Each row is a point. The window is the flat piece filled in between its corners: a triangle in 3 columns, a solid with four corners in 4, and so on. A path goes straight from each point to the next, and from the last back to the first. List the points from which the path goes on through the window.
In the rows, zero is written as 128.

Window (3 x 3):
[[ 89 188 135]
 [160 121 169]
 [135  88 140]]
Path:
(1): [144  67 173]
(2): [163 126 106]
(3): [123  87  71]
(4): [127 105 199]
(5): [ 89 125 155]
(6): [126 129 123]
(7): [164 138 114]
(8): [147 113 193]
(9): [147 146 203]
(10): [172  82 106]
(11): [141 249 130]
(12): [ 98 137 147]
Through the window after points: 7, 9, 11

Window, 4 rows:
[[124 149 125 162]
 [181 206 121  84]
 [148 115 157 155]
 [ 89  34 111 141]]
Path:
(1): [ 78  24 133  94]
(2): [111 136 184 131]
(3): [150  87  96 170]
(4): [153 113  99 142]
(5): [151 136 163 103]
(6): [ 81 101 164 102]
(7): [121  79 116 178]
(8): [187 190  56  97]
(9): [157 196 198  89]
(10): [ 82  26 175 109]
(11): [116  77  79 162]
(12): [131  92 108 188]
Through the window after points: 2, 8, 10, 12

Window:
[[172 174 146 118 163 160]
 [ 78 117 121 115 111 209]
 [165  89  77  93  42 142]
 [ 42 165 176  82 116 131]
 [146 169  79  80 150  22]
 [159 102 180 217 136 152]]
Path:
(1): [ 83 189  77 130  75 182]
(2): [142 106 187 107 145 160]
(3): [ 84 138 181  46 122 127]
(4): [112 170 105 219 129 107]
(5): [155 186 115 128 139  90]
(6): [148 137 135  88 158 159]
(7): [118  71 192 181 200 191]
(8): [138 210 129 149  70  85]
(9): [114 162 120 132  76 146]
(10): [ 83 109 151  53 109 126]
(11): [149 120 190 134 156 152]
(12): [160 143  63 187  71 135]
(13): [ 86 191 101 111 140 115]
(14): [236  87 170  46 108 218]
(15): [105 130 124  59 120 122]
(16): [129 158  86 120 107 125]
Through the window after points: 3, 5, 9, 11

Window:
[[ 81 133  27 153 126 143 116 145]
 [ 90 137 126 139 149 107 165 107]
 [114 129 113  95  56 152 173 133]
 [148  77 119 108  89 117  75  30]
 [237 182  64  82 129 194  81  77]
 [ 51 129 137 123 141 184  60 188]
 [143 128 137  71 168 140  60 181]
 [135 162 138 130  78  42 141  47]]
Path:
(1): [ 44 125  83  72 150  82 141  40]
(2): [ 98 139  93  65 110 114 117 100]
(3): [152 130 128 212 108 139 159 110]
(4): [196 104 159 130 127 126 109  84]
(5): [ 43 140  29  84  61  73 122  46]
(6): [ 62 181  92  96 122 156  99 120]
(7): [110  73 128 170 150 136 113 174]
(8): [163 105 136 139  95 132  97  90]
Through the window after points: 2, 6, 8

Window (9 x 9):
[[ 73 142 133  93 161 118 103 150 194]
 [124 144 162 194 121 119 145 210 161]
 [143 148 118 199  98 110  94 154 110]
 [106  90 117 106 105 139 161 142 190]
 [173 154 150 130 117 130 145 142 174]
 [129 161 122  89  95  99  70 221  15]
 [142 128 103 107  99 156 102 189 204]
 [ 98 180  92  86 150 171  76 214   7]
 [ 91 174 144 128  73 142 134 140 183]]
Path:
(1): [ 77 147 186 105 106 179  29 193 149]
(2): [140 158  89 112 150 111 159 156 125]
(3): [ 76 217  72  75 113 117 152 163 129]
(4): [127  95 146 137 113 139 112 173 121]
(5): [136 119 208 136  97 158  92 185 118]
(6): [ 97 157  79 127 123 120 148 175 150]
(7): [130 164  91 106  82  59 166 194 193]
(8): [100  98 131 111 126 166 124 142 169]
(9): [116 136 181 141 107 190 110 158 106]
(10): [122 153  65 117 136 100 127 170 169]
(11): [ 90 155  96 118 132 139 147 174 151]
(12): [127 130 157 116 109 134 102 158 148]
Through the window after points: 1, 5, 7, 11

Window (11 x 11):
[[114 169 183 115 145  86 135 181 134 120  84]
 [119  95  47  63 105 129  87  53 145 169 136]
 [168 147  74 147 100 116  92 195 128  68 108]
 [144 188 174 152  91 180 152 150  76 104 156]
 [143  80 188 194 118  92 123 196  91 112 133]
 [130 209 154  70 238 189 179  80  85 129  51]
 [115 108 207 186  92 229 183 156  74 157  82]
 [108 152 115 157 129 142 180 176 120 101 169]
 [ 81 197  51 178 120  64 145 111  88 149 170]
 [190 147 120 150 115 109 112 171 143 159 129]
 [145 127  98 176 110 111 133 110 165  68 109]]
Path:
(1): [109 157 166 150 125 168 110 134 124 133  94]
(2): [103 180 151 131 130 169  89 167 132 103  93]
(3): [191  99 125 163 120  70 215  91  87 163 118]
(4): [125 127 128 124  89 106 171 129 118 134 107]
(5): [122 151 127 167 153 145 118 123 109 133 145]
(6): [108 170 126 163 127 108  87 162 124 173 155]
(7): [119 158  60 148 105 119 249  73  60  73 109]
(8): [181  86 168 161 102  77 142 161 101 103 111]
(9): [ 90 143 150 187 142 137 113 191 104 140 150]
(10): [122 187 130 163 133 165 136 120  96 149 142]
(11): [149 124 127 132 129 118 163 151  97  97 109]
(12): [180 159 111 101 128  88 223 165  62  96 177]
Through the window after points: 6, 8, 12

Window:
[[138 109 128  89  86 131 153 151 111 175 116 120]
 [232 156 162   7 193  45 163 157 197 206 141  82]
 [116 124 116 124 105  90 119  77 185  33 144  72]
 [ 85 165  95 119  93 152  58 119 141  94 163  94]
 [149 106 142 104 144 134  72  87 131  85  80 171]
 [ 72 133  49  61 139  63 166  31 153 105 134 122]
 [118 161 175  38 213 184 128 202 154  50 101  72]
 [179 168 100 145 190  86 117 124  97 164  76 140]
 [144 163 148 110 129 139  75  72  66  73  76 115]
 [ 50  69 195  32 205 142 163 196  81 155 166  93]
 [133  84  52 105 111 110  83 131  66 140 119 101]
 [143 100 116  86 153 149 151  72 138 165 144  92]]
Path:
(1): [109 107 155  87 181  89 107 126 152 137 109  79]
(2): [165 149 113  60 148 126 147 143 158 103 141 112]
(3): [211 181  92  54 151 115 182 150 146  36 128 160]
(4): [111  98 172  76 156  78  63 108 164 246 134  38]
(5): [ 40 103  88  52  95  88  61 102 138 177 103  90]
(6): [225 160 133 172 181 137 164 126 118  26 151 115]
(7): [152 152 124  79 124 117 141  88 110 113 163 136]
(8): [ 97  77  92 126 131  97  81 124 141 140  68  57]
(9): [121 123 138  74 140 139 116  75 132 166  70  91]
(10): [148 145  82  56 182  56 155 192 106  94 220 151]
(11): [154 135  98  93 121 137 156 129 113 136 161 138]
(12): [119  94 155  87 138 112 100 114 128 162  59  79]
Through the window after points: 3, 5, 11

Window, 14 rows:
[[158 162 169  91 188 139  95 103 106 103 134 144 158 190]
 [133 143 111 157  95  41 113 173 105  95 121 154 144 102]
 [101 104 139 154 156 144 100 132 119 140 158 169  97 134]
 [111 111 150  92 169 133 142 139  86 194 139 156 158 144]
 [175 153  77 195  98 129  54 127  95  89  32 165 189 191]
 [194 180 118 201  59  63 136 141  82 117 110 160 113  37]
 [144  95 141 158 146  64 113 161 111 165 113 103  88  69]
 [129 138 108 107 101 137 106 172 120 177 146 122  78 127]
 [104 134 135 121 134 130  71  96  59 112 116 121 157 147]
 [148 163  59 183  98  38 127 109 122 129  90 146 106  74]
 [ 99  81 141 103 158 179 161 144 135 151 162  91 128 134]
 [119 144 136 172 134 114 105 134 117 170 164 106 143 155]
 [123 126 132 152  95  78  94 138 164 164 116 137 132  44]
 [147 125 157 127  94 135 100  84  90 108  83 159 158 249]]
Path:
(1): [123 173 165 142 123 139 111 172 125 135  80 149 134 109]
(2): [ 58 183 115 160 126 120  91 165  93 115  89 123  88  90]
(3): [178  98 134 130 111  89 119 124 124 160 141 147 159 120]
(4): [156  96 128 143 103 106  89  97 139 135 162 148 148 126]
(5): [127 173 119 144 136 115 138 161  83 152  84 127 105 108]
(6): [123 136 147 144 129 128 116 152 116 139 110 130 115 131]
(7): [134 119 133 132 132 114  91 118 100 140 144 145 151 127]
(8): [185  89  39 141  71 104  87 116 122 140 141 132 135  86]
(9): [107 172 150 154 149  76 140 134 101 139  95 153 122 131]
(10): [ 85 139 139 134 132 107 132 169 107 105  92 126 111 160]
(11): [197 128 118 148 121 116  89  92  89 159 157 153 169 135]
(12): [152 134 140 130 114 109  77 126 116 142 142 135 145 139]
(13): [116 133 128 150 136 122 131 148  96 130 103 141 125 125]
(14): [138 159 139 160 120 119 113 132 117 123  87 131 149 151]
(15): [146 122 111 134 113 123  91 117  96 124 131 163 148 147]
(16): [150  95  90 132 129  88 123  99  97 135 159 112 143 141]
Through the window after points: 2, 8

Window:
[[108 145 129 162 108 111 144 161 133 126  83  96 130 238]
 [ 92 184 157 100 117 191  69 157  54 130  85 192 121  78]
 [160  44 114 115 121 150 105 124 122  99  61  95 193 142]
 [ 91 123 140 104 106 109  91 127  96  98 118 131  94 104]
 [132 154 105 105 129 124 103 129 130 207 223 155 191 128]
 [ 82  89  91 195 130 174  84  84 141 161 110 175 154 103]
 [133 114  77 131 117 117 148 143 121 136  54 134 122 116]
 [ 45 249 101 133 131  90 123 190 108 124  77  90 201 187]
 [ 90  59  82 107 183 104 112 147 167 128 163 174 103 203]
 [181 134 122 198 111 208 164  73 218  74 122 118 166 106]
 [125 152 137 101  78 138  75 173 218 133 168  99 184 118]
 [169 111 101 201 227  65 145 173 163 116  61 111 124 107]
 [139  95 155 110 141  68 204 117 172 190 155 162 170 131]
 [ 87 102 103  96 190  63  94  99 116 176  67 168  74 170]]
Path:
(1): [111 110 130 114 153 101 154 141 156 163 132 122 137 117]
(2): [141 112 126 125 128  93 138 105 138 161 134 207 170 178]
(3): [161 133 146 151 104  86  83 185 141 117 133 204 112 165]
(4): [ 82 136 100  94 160 136 147 112 122 143  93  56 168 112]
(5): [ 92 142 115 111 133 132 143 128 153 152 132  86 170 127]
(6): [170 118 133 154  95  74  86 180 139 117  79 242 118 143]
(7): [166 158 105  80 121 115  76 100 186 132  94 195 189 128]
(8): [101 120 128 160 113 156 119 149 159 133 148  99 142 120]
(9): [113 129 121 108 156 136 152 152 168 151 134 107 137  99]
(10): [145  78 151 142  93  50 133  91 110 154 107 214 181 204]
(11): [207 112 127 144 108  85  49  80  98  70  55 150 151 149]
(12): [ 21  96  97 125 170 160 176 177 164 195 133 114 125 123]
Through the window after points: 1, 5, 7, 9, 11

Window:
[[103  84 141 228 107 229  86 201 160  71 115 115 118 177]
 [120 164 192  99 172 123 125 218 177 140 103 143  91 126]
 [141  89  80 149 104 125  43  95 100 129  87  50  89 206]
 [151 184  76 124 121  84  79 189 102 124  99  63 193 149]
 [199 117 206 145 152  61  94  92 110 123 165  92 175 103]
 [151  73 159 104 110 179  44  97  95 200 107  87 126  99]
 [124 117 136 117  97 108  29 147  66  60 117  55  88  91]
 [115 128  99  63 213 165 124 128 131 102 144 104 136 158]
 [135 130 197 135  99 155 133 132  46  94 130  57  48  69]
 [194 191 171 176  84 182  96  48 130  13  84 166 100 179]
 [116  75  66 140 213 148 105 156 107 135  31  97 206 119]
 [ 74 164 201 205  55  89  78 132 135 132 174 170 110 164]
 [137  35  74 108  94  92 132 162 198  96 138 101 190 181]
 [198 148 167 137 129  84 152 203 163  90 171 248 146 186]]
Path:
(1): [133 124 189 104 109 121  76 145  91  79  99 122 131 164]
(2): [136 127 208  94  31 128  78 177  95 133 148 107 137 211]
(3): [154 128 139 146 140 121  98 130 134 106 140 139 110 122]
(4): [156 186  98 172 176 151  71 118 181 149 131 128  85 106]
(5): [146 104 221  98 127  89 125 169 107  95 119 111 157 146]
(6): [131  49 180 112  89 169  85 171  36 128 119 144 216 210]
(7): [115 138  73 196 180 150 104 155 204  90  84  81  97 101]
(8): [153  96 107 229 147 153  63 102 140  90 143 114  89 104]
(9): [130 140 156  81 104 108  82 162  88  82 114  96 123 142]
(10): [ 96  81 221  97 193 143  85 138 130 118 102 162 212 186]
(11): [199 146  20 154  38 134  62 119  91 159 120  10  45  89]
(12): [176 135  87 153 148 135  98 141 103 121 158  87 114  96]
(13): [140 104 186 136 110 120  79 107 111 109 100  98 132 155]
(14): [114 151 146 133 136 144 100 161  91  87 137  83 210 198]
(15): [157 128 103 151 115  96  78 182 171 151  74 126  57  80]
(16): [160 139 106 165 149 166  86 113 118 143 125  94 112 100]
Through the window after points: 4, 6, 8, 10, 12, 14

Window (14 x 14):
[[153 127 152 103 234 171  91 103 127 178  52 101  93  43]
 [121  77 114 134 165 182  78 165 131 121 115 155  93 207]
 [ 53  86 110 132 114 167 160 145 118  93 137 187  72 154]
 [165 129 207 160 152 101 193 141 127 109 135 105 125 131]
 [ 97 147 149 117 180 184  77 135 239 230 137 131  72 127]
 [176 111 103 168 137 108 183 180 106 162 118  84 148  70]
 [145 206 165 155 181  69 104 129  77 203 137  23 125  51]
 [ 87  99 134 169 187 217 137 199 165  78 193 168  74 152]
 [175 174 153  92 214  59  86 106  83 206 123 118 202  23]
 [126 140 129  93 155 242 147 146 130 140 162 152  87 174]
 [121 163 111  77 160 160  90 196 200 124 114 130  54 127]
 [138  58 133 135 104 158 147 136 131  65 188  92 111 122]
 [156 148 102 205 128 148 168 107 148  68 161 124 111 140]
 [104 103 102 133 189 137 192 134 148  91 145  76 132 154]]
Path:
(1): [117 142 133 142 157 146 129 136 124 135 131  92 138  92]
(2): [ 60 120 117 156 168 177 124 143 145 141  86 104 151  99]
(3): [249 155 182  92 189 119 128 149 140 139 186 122  42 138]
(4): [146 120 120 112 174 111 154  97 126 164 150 126 112 117]
(5): [112 196 180 163 126 244  55 223 142 124 107  52 106 111]
(6): [ 90 151 182 141 141 187 135 205 120 132  73 129 146 135]
(7): [134 121 119 138 172 148 136 111 155 120 172 127  80 132]
(8): [147 138 129 161 188 129 151 154 112 126 159 109  85 112]
(9): [122 136 156 123 139 141 122 138 116 132 115  99 139 112]
(10): [123 163 155  98 136 164 124 120 138 145 130 127 163  97]
(11): [146  98 121 164 218 114 116 148 156 188 120  95  26 131]
(12): [183 135 149 121 196 108 179 171 165 159 147 122  20 120]
Through the window after points: none
